Every row gives one point. Before rounding, the points of a table are all equally far from one centre. They may lie mostly on one side of it. Where is the centre, to within rounding?

Points (5 x 2):
[[-2.0 -3.9]
 [-4.6 -1.3]
 [-2.6 -3.5]
 [-1.6 -4.1]
 [ 8.7 -1.1]]
Centre: [2.0 2.8]

Points:
[[ -0.8  -2.2  -1.7  -4.7   0.2  -1.2  -2.8   8.5]
 [ -5.3  -3.4  -4.9  -1.3   1.1   2.4  -1.4  -1.0]
 [ -1.0   0.0   2.2 -10.0   1.4   3.5  -6.0  -2.8]
 [ -5.5   3.3   1.4  -5.2   0.7   1.2  -4.7   3.6]
 [  1.5   1.0   4.8  -7.9  -1.0   5.1  -1.3  -2.0]
 [ -2.6  -0.4  -0.3 -10.0  -0.6   7.0  -0.5   4.0]
 [  0.0   3.6  -0.1  -1.5  -2.0   4.5  -7.7   3.3]
 [ -4.5  -1.1  -3.8  -3.0   1.2  -3.7  -3.3   1.7]
 [ -7.5  -1.4  -2.2  -6.7  -4.2   1.3   0.2   2.2]
 [ -0.7   2.2   4.2  -8.8  -2.4   1.9   1.2   0.7]
 [  1.7  -2.3  -1.4  -1.5  -5.0   0.3  -8.6   4.4]]
Centre: [-0.3 -1.5 -1.1 -5.1 -1.9  2.1 -3.1  0.9]

Points:
[[-5.6  2.6  6.4  2.8  5.0 -6.1  1.2 -5.5  0.1 -5.2 -2.3  0.7]
 [ 2.5  2.1  3.6 -0.7 -0.5 -6.3  3.6  4.9  2.8  0.7 -8.7  1.7]
 [ 4.4  2.6  0.4 -7.8 -1.3 -0.2  3.0 -2.1 -3.6 -1.9 -3.2 -1.2]
 [ 0.6  4.0  6.2  0.3  1.3 -3.4  2.4 -7.4  4.1 -1.2 -3.3  3.5]
 [ 5.1  2.1 -1.1 -4.4  2.5 -2.2 -0.2 -4.4  1.1 -3.2 -9.4  1.2]
 [-0.6  2.6  4.4  4.3  0.4  2.8  6.5  1.5  2.7 -4.0 -6.9 -4.7]
 [-3.2  6.4  6.1  1.8 -3.3  1.1  1.2 -0.5  2.8 -7.0 -2.4 -3.8]
 [-3.0  1.6  6.0  4.3  8.6  3.8 -4.1 -2.1  3.0 -1.6 -2.0 -6.7]
 [-3.6  3.0 -1.5  0.0  2.1 -5.1  4.3 -4.4 -0.6  5.5 -3.5  0.4]
 [ 6.3  3.3 -0.8  1.1  2.9 -0.5  4.8  0.1  5.4  3.4 -4.5 -3.8]
 [ 4.1 -0.6 -1.3  0.6  8.1  9.6 -0.5  2.7 -0.1 -1.4 -0.7  1.6]
 [ 4.6  2.5  6.9 -0.1  0.3  4.2  4.3 -1.5  3.2 -1.7 -2.2 -5.2]
 [ 4.4  8.4  7.5  2.7  1.1 -2.3  2.1  0.4  3.1 -4.2  0.6 -0.6]
 [ 4.5  3.6  3.5 -3.5  0.7 -4.4  4.4 -2.0  1.9 -6.1  3.7  1.7]
 [ 5.6  2.5  0.6 -1.1  7.8 -0.1 -4.3 -5.9  3.5  1.9 -0.8  2.8]
 [ 0.2 -5.2  4.5 -0.7  4.8 -2.9 -1.4  2.0  7.7 -5.5  4.4 -0.3]
 [ 4.8  6.5 -0.9 -4.4  5.6  3.2 -1.2 -5.0  1.9  3.6 -2.6  2.7]
 [ 0.9 -3.1  4.5 -6.1 -1.8  2.2 -2.7 -0.8  5.6 -0.4  3.2  1.2]
 [ 4.9  0.8  9.5 -0.2  2.3 -3.9 -2.6  4.6  3.4 -0.1  2.2  0.4]]
Centre: [-1.7  2.3  1.5 -1.8  4.7  0.0  0.0  1.9  1.9 -1.8 -1.9  0.0]

Points, 29 rows:
[[  7.5  -1.6  -0.6  -0.3   0.9  -2.6   3.3   1.8   3.2   3.5  -0.5  -4.9
    3.6  -4.7  -1.1   0.8  -6.3   3.4   2.4  -3.7  -4.0   6.3   6.9   3.3]
 [  1.9  -3.0   0.4  -0.6   5.9  -1.4   1.0   4.4   2.0   5.2   1.6   5.7
    2.8  -4.0   2.1  -2.8  -5.3   2.6  -0.9  -3.3 -10.4   6.2   5.3   1.4]
 [  3.1  -5.1  -2.3  -1.4   1.0  -3.1   1.2  -0.5   3.0  -0.2   8.0   4.9
    0.7  -3.7  -0.8  -0.6  -9.5  -1.9   4.3   1.8  -8.9   0.9   1.5  -0.9]
 [  2.5  -3.3  -1.6  -2.1   4.2  -4.4   2.5   1.9  -2.1  -1.9   0.1   1.9
    1.9   1.0  -1.9  -6.3  -7.8  -1.8   3.8   1.1  -4.2   0.9  -4.4   5.0]
 [  3.1   0.1  -1.1   5.1   1.1   2.2   2.7   3.0   1.3   5.2   1.8  -1.3
    2.0  -7.4  -1.9  -0.8  -4.3  -1.5   2.4   2.4  -9.3   0.3   7.9   1.9]
 [  4.2  -7.3  -7.0  -1.6  -0.9   0.1   0.6   5.2  -1.9   4.3   0.0   6.3
   -1.7  -2.7   0.3  -4.1  -4.9   1.5   2.1   2.5 -10.6  -0.1   3.1  -3.8]
 [  2.5  -4.4  -4.2  -2.5   3.0  -3.1  -0.2   4.2   3.7   7.6   0.0   8.2
   -0.3  -3.1  -2.4   2.2  -7.6   0.9   0.4   0.1 -11.1   1.6   5.2   3.5]
 [  0.4  -3.9  -8.0  -1.8   1.3  -3.5   0.3  -0.2   0.7   8.1   3.1  -1.6
   -2.1  -1.3  -3.5  -4.2  -8.5  -2.9   1.9  -0.5  -7.2  -3.2   8.0  -2.8]
 [  0.3  -3.0  -1.6  -1.5  -5.9  -0.8   0.9  -1.3   1.1   2.6   0.6   5.8
   -2.7   1.4  -5.9   0.6  -2.8  -1.0   0.4  -3.8  -7.8   0.0   3.8   3.7]
 [  2.3  -1.7  -3.6   2.2   1.7  -3.9   2.3  -0.7   6.9  -0.1   0.9   1.6
    1.9  -3.3  -5.4  -3.0  -2.1   0.4   3.7   3.0  -3.6   2.3   2.5   5.2]
 [ -0.1  -1.8   0.0  -1.5   2.7  -3.6  -1.0  -4.4   5.4   6.0   2.5   4.8
    2.5   3.2  -0.7   1.0  -7.6   2.8   0.4  -1.3  -9.9   0.0   3.0   2.3]
 [  2.7   0.3  -9.2  -2.2  -1.3  -6.4   1.7   1.7  -0.1   3.6   1.7   3.2
   -0.9  -4.1  -3.1  -2.3  -4.9   0.8   2.9  -4.8  -2.6   0.9   5.7  -6.9]
 [  3.8   0.5  -5.2   2.5  -2.1  -1.1  -0.3   0.4   4.0  -3.9  -5.7  -2.4
    0.0  -0.8  -1.5   1.2  -8.7   2.6   0.9   2.0  -8.1   1.1  -0.3   1.1]
 [  3.1  -2.9  -6.7  -1.3   2.4  -4.1   1.9   5.8   2.6   3.5  -1.5  -3.9
   -4.8  -9.8  -0.4  -3.5  -5.2  -0.1   1.7  -1.0  -2.5  -0.4   2.9   3.0]
 [  5.3  -4.5  -0.4  -3.5   1.9  -3.7  -1.6   1.9  -2.6   5.9   2.5   0.3
    3.7  -7.4  -4.0  -0.1 -10.6   0.3   3.8   1.9  -6.9   0.1   4.3   0.4]
 [  9.0  -1.9  -4.9  -0.4   0.4  -1.8   1.1  -1.4  -0.3   6.9   3.3   6.2
   -2.6  -3.7  -0.9  -5.3  -5.3  -6.1   0.9  -0.5  -8.1  -3.5   5.9   0.3]
 [  4.8  -1.4  -4.3   0.9  -1.5  -5.1   0.6   0.0  -0.1   3.2   3.9   5.8
    2.4  -7.8  -1.8   1.6  -4.8   3.0   0.9   4.4 -10.9  -2.5   0.3   2.6]
 [  1.1  -3.9  -3.9   1.7   2.5  -4.0   6.5   1.5   7.9   4.4  -0.9   1.7
    2.9  -1.0  -1.2  -1.7  -5.6  -1.7  -0.7  -0.1 -11.5   1.0   8.4   1.3]
 [  3.8  -1.4   0.4   0.6  -3.0  -4.1   0.1   6.7   3.1   3.0  -3.3   2.3
    6.0  -3.5   1.7  -4.2  -4.3  -2.4   6.5  -1.3  -5.9  -1.1   1.2   0.2]
 [  1.1  -2.2  -6.7   2.5  -1.0  -4.0  -1.0   1.9   1.1  -0.6   5.8   3.1
   -4.6   2.0  -2.0  -1.9  -8.0   0.3   3.3  -1.5  -1.8  -1.0   9.1   4.6]
 [  7.1  -1.7  -6.0  -3.6  -4.1  -5.2  -1.2   3.5   4.3   3.9  -1.2  -4.1
    0.6  -0.4  -0.5   0.0  -6.3  -5.3  -2.6   1.3  -7.4   4.1   1.9   3.6]
 [  4.5   0.8  -6.2   3.4  -3.2  -2.3   1.5   4.4   4.5   6.2   5.3  -1.8
    1.7  -4.9   0.1   4.8  -5.8  -1.5   1.3  -3.2  -5.2   2.9   1.5   2.9]
 [ -1.8   2.4  -3.5  -4.7  -0.3  -5.1   0.6   1.9   4.4   1.6   3.6   4.1
    0.2  -5.2   0.8   1.3  -7.2  -1.7   3.8  -6.1  -8.1   1.9   5.2   0.1]
 [  2.3  -3.3   1.1  -1.0  -3.0  -3.7  -0.6  -0.6   4.3   4.1   4.3  -1.3
   -1.5   1.5   1.9   3.8  -7.5  -4.3   4.1  -1.2  -9.0  -0.2   1.5   2.7]
 [  4.0   2.0  -0.3  -0.1   5.9  -1.7   0.9  -1.0  -2.3  -0.8  -4.4   4.9
    1.7  -4.9   0.1   6.1  -4.4  -4.3  -3.4   0.1  -3.6  -2.4   2.6   3.0]
 [  1.1  -0.2  -2.7   1.9  -6.2  -2.9   3.9  -2.2   4.9   2.8  -2.6   4.0
   -0.3  -2.4  -0.7   4.4  -6.3   2.5  -0.1   3.8  -5.5  -0.5   0.5   1.5]
 [  3.8  -2.3  -5.3   1.5   3.4  -6.3   2.1  -0.9   1.0   2.8   0.4   3.2
   -4.6  -3.5  -3.2   0.1  -7.9   0.2   6.5   1.2  -5.8   5.6   5.0  -0.3]
 [  1.7  -1.0  -5.8  -1.9   5.7  -1.6   0.2   1.9   3.4  -3.3  -3.6   2.8
    0.8  -1.2  -2.3  -1.6  -4.8   1.5   1.2  -3.8 -13.7   0.3   0.6   1.4]
 [  3.2  -2.3  -6.8  -3.7   1.7   1.8  -2.1   2.2   2.4   2.8  -0.4   3.3
   -0.8  -3.4  -5.9   1.1  -7.0  -0.6   1.8   6.0  -2.8   2.6   4.7  -0.1]]
Centre: [ 3.5 -1.3 -4.1 -0.8  1.1 -2.6  1.5  1.6 -0.4  2.3  0.3  1.2  0.9 -1.0
  1.3 -0.6 -5.4  0.2 -0.6 -1.0 -5.0 -1.0  3.6  1.6]
